Every row gives one point. The points of each table are mixes of a few directions, plus a little noise. How many directions does each table use, and how many do they share? Where both have some left over, give the other angles between the two spaces (their principal angles), to ten degrees, smallest first.
(in the rows, 128 means zero)

First, 6 rows:
[[114 187]
 [138  78]
 [125 136]
 [132 111]
 [112 195]
 [143  59]]
Second, 4 rows:
[[101 121]
 [185 141]
 [169 138]
 [ 59 112]]
Directions: first 1, second 1, shared 0; angles 90

First, 7 rows:
[[111 140 118 110]
 [129 174  98 153]
 [169  78 168 156]
 [145 132 128 154]
 [136 190  87 170]
 [101  41 181  47]
 [106 140 116 104]]
Second, 6 rows:
[[162  60 138 107]
 [ 99 182 119 144]
 [ 72 233 112 162]
 [157  75 137 113]
 [151  83 134 113]
 [127 132 127 129]]
Directions: first 2, second 1, shared 0; angles 30

First (8 x 8):
[[127 126 129 127 125 128 128 127]
 [101 135 155  85 101 101 153 118]
 [146  37 121 181  58 166 109 105]
 [164 134  91 180 179 160  95 147]
 [117  34 151 138  19 140 136  91]
 [112 184 138  88 166 100 144 140]
 [130 194 119 113 197 115 127 152]
 [128 179 123 112 180 116 130 145]]
Second (10 x 8):
[[126 124 131 126 121 127 130 125]
 [ 90  56 175  92   7 110 162  85]
 [135 141 120 134 149 131 122 136]
 [151 173  99 151 203 139 107 155]
 [119 111 139 119  99 124 136 118]
 [157 183  92 156 220 142 102 161]
 [150 170 101 149 197 138 109 153]
 [145 161 106 145 184 136 113 148]
 [ 92  59 173  93  12 111 160  87]
 [115 103 144 116  87 122 140 113]]
Directions: first 2, second 1, shared 1

First (8 x 11):
[[121 140 150 142  91 155 100 153 176  94  80]
 [120 156 134 123 128 127 128 138 104 157 147]
 [110 212 135 101 151 104 148 144  18 248 221]
 [155  28  90 133 158 113 151  76 166  59 105]
 [154  34  92 132 158 111 150  78 163  64 109]
 [121 147 145 136 103 146 108 149 150 119 105]
 [125 127 140 139 105 145 109 141 165  98  92]
 [115 181 140 118 128 125 129 146  81 187 165]]
Second, 11 rows:
[[180 115 120 115 198 100 113 135 213  87 117]
 [108 174 113 111 108 155 139 120  73 175 171]
 [122 106 140  87 131 191 130 111  54 137 117]
 [ 41 159 138 175  81 124 193 123 233 102 117]
 [166  98 120 160 139  91  88 141 133 128 104]
 [186 147 120 130 134  71  95 153 204  81 145]
 [159 125 125  99 157 125 112 128  48 167 157]
 [120  97 163 110 120 116 138 128  39 143 137]
 [ 83 173 121 117  53 199 148 119 184  83 118]
 [174  88 107 167 186  91  88 136 164 135  90]
 [ 70 128 141 139 102 145 164 115  66 171 135]]
Directions: first 2, second 6, shared 1; angles 50

First (9 x 14):
[[120 184 159 128 128 132 103 122 101 115 128 129 122 118]
 [123  82  87 158 142 118 166 161 162 132 116 109 151 124]
 [143 200 151 101  99 162  53 163 111 172 150 173 117 172]
 [105 121 107 164 146 137 140 138  98 139 114 124 129  92]
 [108  46 102 130 127 114 171 109 163  80  80 141  78 127]
 [121 157 150 146 152 101 152 109 121  99 136  79 162  97]
 [161  17  94 111 135  89 200 100 194 130 154  86 170 141]
 [121 249 183 115 110 154  48 151  93 123 124 163 101 148]
 [147  99 120  99 116 141 118 100 106 167 155 147 121 133]]
Second (10 x 14):
[[ 86 120 134 133 125 112 104 139 151 143 147  97 171  90]
 [142 127  84 146 127 147 167 102 130 156 113  88 119 151]
 [ 94 148 172 116 138 114 129  79 148  84 154 130 103 103]
 [144 138 114 123 121 105 119 185 120 142 138 181 148 118]
 [144  54 168  96 119 116  62 122  68  72  76 119 116 159]
 [147 114 102 137 133 155 175  37 114 113  96  66  68 181]
 [171 106 118  94  98  81 151 127  91 106  82 149 141 105]
 [141 181  64 154 123 132 198 154 164 196 151 139 155 105]
 [ 82 146 157 123 140  87  75 155 140 101 187 176 124 107]
 [129 145 169 157 157 231  98 180 154 166 136 135 136 161]]
Directions: first 5, second 6, shared 1; angles 40, 60, 90, 90

First (10 x 24):
[[ 93  95 139 233 120 170 211 114  99  65 151 167  76 212 138  71 150 175
  121 139 142  86 112 112]
 [100 101 137 211 122 162 195 116 105  78 145 159  86 196 135  82 146 165
  122 137 140  96 113 116]
 [127 128 128 129 128 128 129 128 128 127 128 127 128 128 128 129 129 128
  128 129 127 128 129 128]
 [153 151 121  55 134  99  70 138 148 172 112 101 164  69 121 167 113  95
  134 120 118 157 140 140]
 [159 158 118  34 135  90  53 141 154 185 108  94 175  52 120 179 108  85
  135 118 115 165 143 142]
 [ 99 101 137 213 121 163 196 117 104  75 146 160  84 198 136  82 146 167
  121 138 140  94 114 116]
 [168 166 115   7 137  79  34 145 162 201 102  83 189  31 118 193 102  74
  136 114 113 176 148 145]
 [146 145 121  74 132 105  85 136 143 162 116 107 156  83 123 158 116 102
  132 122 122 150 137 136]
 [112 113 133 175 124 147 165 121 114 100 138 146 104 166 132 102 138 149
  124 133 134 109 120 122]
 [121 122 131 149 126 137 145 125 123 116 133 136 118 146 130 116 133 138
  126 131 130 119 125 125]]
Second:
[[167 109 201  93 125  86  98  92 191 115 118 102  92  88 121 126 136  70
   96 141  86 142 136 128]
 [ 66 173  85 149 118 145 187 187 119  99 178 185 179 190 106 138 163 172
  136 145 188  95 120  89]
 [108 174 126  90  85 149 184 131 176 124 147 178  98 106 118 161 163 186
  124 145 160 116 130 102]
 [155 122  86 176 149 105  54 116  88 129 102  65 168 131 162  92 100  83
  137 110 108 157  96 151]
 [121  78  90 111 190 141 158 174  86 122 150 134 177 146  78 127  72  83
  110 111 118  93 151 148]
 [157 137 159  94  95 131 108  81 161 161  95 117  67  70 155 146 136 155
  139 125 114 157 133 138]
 [ 93 122 149 148 130 140 123 160  74 164 120 140 151 183 140 140 145 169
  169 125 153 126 149 122]
 [106 120 152 193 101 161 156 103  99 127 115 146  76 171 163 106 156 197
  154 129 143 125 120 123]
 [178 115 100  95 156  95  89 109 162 110 125  83 145  66 111 116  83  39
   86 119  86 141 115 150]]
Directions: first 1, second 6, shared 1

First (10 x 32):
[[103 168 208  14  73 128 161  89 121 141  57 107 157  90 146 101 156  96
  139 114 129  97 221 219 142 102 166 161 129 167 146 178]
 [138 112  95 157 135 103  95 152 152 107 149 117 133 136 105 147 129 152
  139 133 123 124  67  91 102 140  95 133 122  92 142  90]
 [159  73 109 115 136 186 104  81 113 131 151 140 100 123 141 160  75 137
  127 112 103  52 223 117 152 124 106 108 148 138  90 121]
 [160  85  79 207 146 184 198  86 115 148 158 204  74 210 162 117  68 161
  104 117  95 209 149 114 182 164 102 106 156 144  85 117]
 [103 161 145 103 131  84  78 166 127 114 115  98 154  74 100 121 180 108
  139 147 152 105  93 140  92 117 156 139 111 119 155 130]
 [137 115  81 162 119  61  85 163 173  88 140 114 144 141  86 141 152 178
  158 142 112 147  15 103  77 161  72 161 117  65 171  58]
 [112 153 133 119 130  87  92 163 134 115 122 104 150  96 103 124 167 119
  139 142 145 121  81 128  97 124 140 138 114 112 152 121]
 [118 144 162 139 159 208 189 107  72 182 135 160  98 136 179 108  94  71
   80 120 155 146 215 128 193  97 196  72 139 199  69 205]
 [141 107 166  88 112 180 150 115 157 150 136  68 147 148 162 192  60 105
  121  91 143  40 179  61 142  76  99 102 115 126 105 159]
 [109 163 100 174 135  61 126 158 119 108 115 170 124 127  97  69 199 151
  135 162 123 236  34 177 105 175 149 158 129 117 165  97]]
Second (9 x 32):
[[139 160 100 186 136 133 176 157 126 131 152 153  89 184 166 139 148 147
   93 116 117 167  85 104 155 150 141 124 125 106  93 132]
 [230 157 147 150 189 156  59 191  72 137 206 141  64  32 120 207 149 163
   34 143 218 214 125 115 162 107 200 134 225 104  72  40]
 [126  46 135  57  88 134  92  64 178 114 102  80 180 124 100 148  58 132
  194 112  95  17 187 116  93 109  39 137 112 124 168 117]
 [126 165 116 158 142 127 148 144  97 130 134 167  93 133 145 106 169 129
  101 135 125 173 121 156 151 149 172 128 136 136 106 136]
 [ 74 111 121  91 100 115 139  73 126 119  74 145 151 136 120  61 137 107
  182 132  75  81 181 193 116 147 116 134  96 165 158 171]
 [168 100 121  80 131 151  66  80  82 115 129 169  88  56 112 130 138 156
  125 134 110 101 237 206 148 143 146 153 185 145 110  86]
 [ 66 135 135 141 109 102 177 139 171 136  99  95 182 187 130  97 116  93
  162 124 119 116  65  89  99 119  99 110  63 133 165 182]
 [105 105 154 103 115 114 118 126 165 131 113  77 185 125 105 131  93 105
  160 129 146  97 105  92  93  96  92 120 102 130 166 140]
 [117 172 122 187 142 118 178 180 137 140 145 127 121 177 154 133 145 121
   96 125 146 183  46  82 137 130 146 113 108 112 114 148]]
Directions: first 5, second 4, shared 2; angles 40, 60

First (9 x 32):
[[124 132 132 123 128 121 128 129 129 126 120 125 126 129 130 130 126 129
  128 124 125 126 128 128 128 134 124 131 134 131 125 126]
 [ 74 167 175  79 121  27 121 127 150 105  36  79  97 146 176 156  84 161
  118  71  85  87 146 135 113 201  81 167 223 176  80 102]
 [110 142 144 112 125  94 126 128 136 120  97 111 117 134 144 138 112 139
  124 110 113 114 134 131 123 153 111 142 160 143 112 119]
 [167  98  93 165 133 204 134 129 111 146 197 164 151 114  92 107 161 103
  135 170 161 158 113 122 138  74 164  99  58  93 164 146]
 [114 140 140 115 126 103 125 127 135 122 105 117 120 135 139 135 117 136
  124 113 117 118 133 130 124 146 117 138 152 140 115 122]
 [168  98  95 163 133 199 134 129 112 145 193 163 150 115  95 108 159 104
  135 169 160 157 116 124 137  76 161 100  61  95 161 146]
 [ 93 155 159  95 124  61 123 128 142 111  66  95 108 141 159 147  98 149
  122  90  99 101 140 134 118 177  96 153 191 160  97 112]
 [169  97  93 166 134 203 134 128 111 147 198 165 152 114  92 106 162 102
  136 171 162 158 113 123 139  73 165  98  57  92 165 147]
 [134 123 121 133 129 139 128 128 126 130 138 133 131 126 123 126 132 125
  129 134 132 132 126 128 129 120 133 122 118 123 133 131]]
Second (10 x 32):
[[164 101  97 160 133 194 133 129 114 143 187 161 148 116  97 110 157 108
  135 165 157 154 116 123 137  81 160 103  67  98 159 143]
 [131 127 127 129 129 130 128 127 128 128 130 129 129 128 127 128 129 127
  129 130 128 128 127 129 129 127 129 127 126 126 130 129]
 [107 145 146 109 126  89 125 127 137 119  92 109 116 135 146 139 111 141
  123 106 110 111 136 130 123 156 109 143 165 147 109 118]
 [106 144 147 108 126  88 125 129 137 118  90 109 116 136 148 140 109 142
  124 105 108 110 136 131 122 159 108 143 166 147 108 117]
 [141 118 116 141 130 153 129 128 123 134 150 140 137 123 116 121 138 119
  131 141 140 138 123 127 131 111 140 119 104 117 139 134]
 [192  79  71 188 137 249 137 129 102 157 240 186 166 106  70  93 182  87
  140 196 182 178 106 119 145  40 184  82  14  71 186 158]
 [131 126 124 131 128 135 129 127 126 130 133 131 130 127 124 127 132 125
  129 132 130 130 125 127 129 124 131 125 122 124 131 128]
 [120 134 134 120 127 114 127 129 131 124 115 121 123 131 135 132 122 132
  126 121 121 123 131 129 125 139 121 134 141 134 122 125]
 [ 66 175 183  71 120  13 119 127 153 100  21  71  92 149 182 162  77 167
  116  63  76  80 149 136 111 212  73 174 237 184  73  99]
 [123 131 132 124 127 120 129 127 130 125 120 124 125 130 133 131 125 131
  127 123 124 124 130 129 127 134 124 131 136 133 124 126]]
Directions: first 1, second 1, shared 1

First:
[[115  98 145 128 150 131 127 145 124 110 129 101 156 114 114 112  89 144
  132 103 127 103 154 107  93 133 129 116 121 130 106 105]
 [145 100 163 119 165 119 123 165 161 104 118 112 130  92 118 134  83 125
  106 125 135 111 159 142 126 131 133 113 100 117 105 103]
 [ 90 115 131 119 116 136 168  96 111 130  97 117 143 180 140  79 165 129
  145 113 141 145 114 103 105 111 119 141 123 120 106 147]
 [118 155 113 150  79 154 137 107 121 140 139 172 133 160 151 120 160  88
  135 112 117 153  88 136  93 138  93 193 106 164 149 134]
 [ 95 108 115 119 150 138 116 147 108 103 137  94 151 113  97  87  99 139
  147 114 118 100 133 107 112 145 137 109 119 124 111 110]
 [163 207  48 129  93 103  92  80  96 185 161 156  64 133 131 200 200 159
  141 204 116 149  95 143 249 115 170  78 229 115 199 186]
 [130 111 137 106 165 120 122 159 148 103 116 108 117  99 109 112 107 119
  117 140 132 116 136 145 155 134 140 109 102 105 108 118]
 [167 130 171 155 106 125 141 124 157 147 127 164 132 131 165 183 119 117
  102 113 138 143 145 141  92 116 102 162 125 154 138 118]]
Second, 8 rows:
[[136 125 152 141 158  85 175 112 126 162  79 128 114 139 152 146 103 144
  132 150 131 127 171  94 120 115 107  96 189 131 112 159]
 [166 131 133 110 116 154  77 165 176  93 165 143 112  89 116 152 144  94
   87 128 139 138  99 202 172 133 151 158  49 111 144  94]
 [ 95 126 119 141 133 115 161 101  89 150 107 116 144 157 134 105 120 153
  161 123 119 120 144  74  94 126 113 110 181 141 117 150]
 [139 131 113 111 101 171  72 156 151  88 180 135 131 103 105 125 153 101
  107 112 131 133  84 185 153 140 154 164  48 118 147  90]
 [105 130 100 121 100 165  97 131 112 104 168 123 150 130 106  99 149 123
  140 103 121 125  93 136 119 140 142 151  92 131 139 107]
 [167 129 144 117 130 132 103 155 171 112 139 142 106  98 128 159 131 104
   91 139 139 137 121 181 165 126 140 141  83 114 136 111]
 [ 78 126 107 142 124 124 159  94  72 148 115 110 156 167 127  88 125 158
  175 113 114 116 136  61  81 130 113 112 184 146 118 149]
 [138 125 156 142 163  79 181 111 127 167  71 128 111 140 156 150  99 146
  131 154 132 128 177  91 121 113 104  92 197 131 110 164]]
Directions: first 5, second 2, shared 1; angles 40

First, 10 rows:
[[185 135 244 117 109 138 135 158  25 114 171 151 117  56 131  65  80 174
  249 176 159 149  30 103 148 102 118 122 162 149 199 160]
 [130 128 133 128 127 128 128 129 124 127 130 129 128 125 128 125 126 130
  133 130 129 129 124 127 129 127 128 128 129 129 131 129]
 [135 129 143 127 126 129 129 132 115 126 134 131 127 119 128 120 122 134
  143 134 132 131 116 125 131 125 127 127 132 131 137 132]
 [184 135 242 118 110 138 135 158  27 114 170 151 118  58 131  66  81 173
  246 175 159 149  32 103 148 102 118 122 161 149 197 160]
 [146 130 165 125 122 131 130 138  95 123 142 135 125 105 129 108 113 143
  167 143 138 135  97 120 134 120 125 126 139 135 151 139]
 [ 83 122  36 136 143 120 123 104 210 139  94 110 136 185 126 178 166  91
   32  90 103 111 206 148 112 149 136 133 101 111  72 102]
 [ 85 123  41 136 142 120 123 105 206 139  95 111 136 182 126 175 164  93
   37  92 104 112 202 147 113 148 136 132 103 112  75 103]
 [ 88 123  47 135 141 121 123 107 200 138  98 112 135 178 126 172 161  96
   44  95 106 113 196 145 114 146 135 132 105 113  79 105]
 [157 132 187 123 118 133 131 144  76 121 150 140 123  91 129  96 104 151
  189 152 144 139  78 115 138 115 123 125 145 139 164 145]
 [ 86 123  43 136 142 121 123 105 204 138  96 111 136 181 126 174 163  94
   39  93 105 112 200 147 113 147 135 132 103 113  76 104]]
Second, 9 rows:
[[127  72 205 115 105 109 159  88 142 134  85 114 155 159 154 185 133  66
  124 133  60 122  89 135 193 119 109 117 165  91  82 166]
 [158 111 157 176 141 131 109  84 128 123 144 146 116 125 112 144 145 149
  156 146  83 121 124 124  78 103 102 120 129 110  69 135]
 [187  29 222 168  98 101 101  35 142 115 109 131 152 144  98 176 161 113
  220 146  50 100 100 131 128 105  67 145 172  88  61 141]
 [113  75  93 114 106  99 117  95 189 129  83 103 161 175 113 167 158  84
  109  97 111 104 169 145 159 150 118 156 138 112 112 105]
 [ 81 174 113  46 113 133 175 214  97 138 115 106 139 116 170  90  83 101
   86 114 197 152 103 126 217 156 175 124 129 157 228 138]
 [133 170 101 189 177 153 114 113 130 130 167 156  89 121 124 132 140 169
   98 142  99 134 152 120  31 104 125 101  93 123  60 129]
 [105 183  69 106 140 142 129 186 114 130 148 126 114 110 131  82 109 152
  101 117 192 141 147 126 119 145 160 128 103 159 185 110]
 [138 176 114 155 156 152 120 147 100 128 168 150  97  99 126  98 118 173
  129 143 144 141 129 115  72 114 136 111 106 142 127 127]
 [111 164  77  81 117 131 126 192 107 126 136 116 132 107 123  72 104 145
  131 112 216 136 140 128 156 157 159 148 120 168 227 101]]
Directions: first 1, second 4, shared 1

First, 10 rows:
[[116 144 119 121 134 146 121 156 123 122 125 130 132 143 152 123 107 120
  111 124 150 136 120 110 132 137 148 122 119 110 111 122]
 [ 92 140 109 110 169 149  93 187  88 142 121 130 137 162 175  99 104 115
   84 105 157 142 119  52 145 158 138 106 111 120 112 121]
 [150 135 136 137  95 129 153 105 162 108 132 128 125 113 110 152 127 133
  150 144 125 125 128 180 116 109 142 142 134 113 123 127]
 [ 89 174  98 105 152 184 102 219 109 112 119 133 140 177 204 110  65 105
   71 113 197 154 106  63 141 158 187 107 100  73  77 108]
 [146 102 143 139 119  97 140  82 135 139 132 125 122 103  89 135 162 140
  156 134  91 114 140 157 123 114  94 138 143 160 157 139]
 [140 100 140 136 129  97 131  88 124 144 131 125 123 108  94 128 162 138
  149 130  92 116 140 141 126 120  90 133 141 164 158 139]
 [124 178 113 121 103 179 140 175 158  87 126 133 133 149 170 145  72 115
  109 137 185 145 108 143 123 129 199 129 113  60  76 109]
 [133 145 126 129 111 143 139 134 147 110 128 129 128 130 135 140 112 126
  129 136 144 132 123 148 123 123 152 132 126 104 112 122]
 [152  71 154 145 130  66 135  48 120 162 133 123 118  87  60 127 198 149
  172 131  55 103 153 155 124 111  52 139 153 201 189 150]
 [137  91 141 135 138  90 126  86 115 153 130 125 122 107  92 122 170 139
  148 126  85 114 142 131 128 122  79 131 142 176 166 142]]
Second (9 x 32):
[[147 108 130 145  95 113 149  90 139 108 134 135 129  75  84 160 133 160
  153 126 102 125 152 198 123 111 109 145 148 151 153 110]
 [122 187  99  99 106 166 121 204 130 108 118 134 141 134 170 128  64 117
  100 124 194 179 141 131 126 137 186 130 109  72  93 117]
 [142 133 143 118 135 108 127 114 135 157 124 117 119 147 123 108 155 107
  143 145 122 125 122 111 119 124 121 128 126 127 130 163]
 [134  66 146 165 126 101 146  53 128 121 141 132 123  85  73 153 171 164
  154 124  63  85 134 165 132 115  74 134 154 186 169 111]
 [133 140 127 119 123 128 127 138 132 134 125 124 129 133 133 122 124 118
  129 133 139 139 129 127 124 126 135 129 124 117 123 138]
 [161 146 135 114  96 108 140 116 150 139 124 120 124 108 106 133 134 123
  158 147 131 149 149 172 110 110 131 146 129 119 137 154]
 [ 96 113 106 150 128 160 127 147 111  82 134 148 142 103 137 158  88 163
   97  97 133 123 132 144 148 141 137 124 134 134 124  67]
 [156 172 142  89 126 112 121 149 144 175 116 108 118 172 146  88 143  76
  146 158 156 155 122  97 107 122 145 129 109  91 112 193]
 [ 62  83 126 153 217 159  96 143  81 132 132 130 128 190 178 101 138 124
   71  96 114  70  70   7 162 165 111  84 118 149 111  97]]
Directions: first 2, second 3, shared 1; angles 40
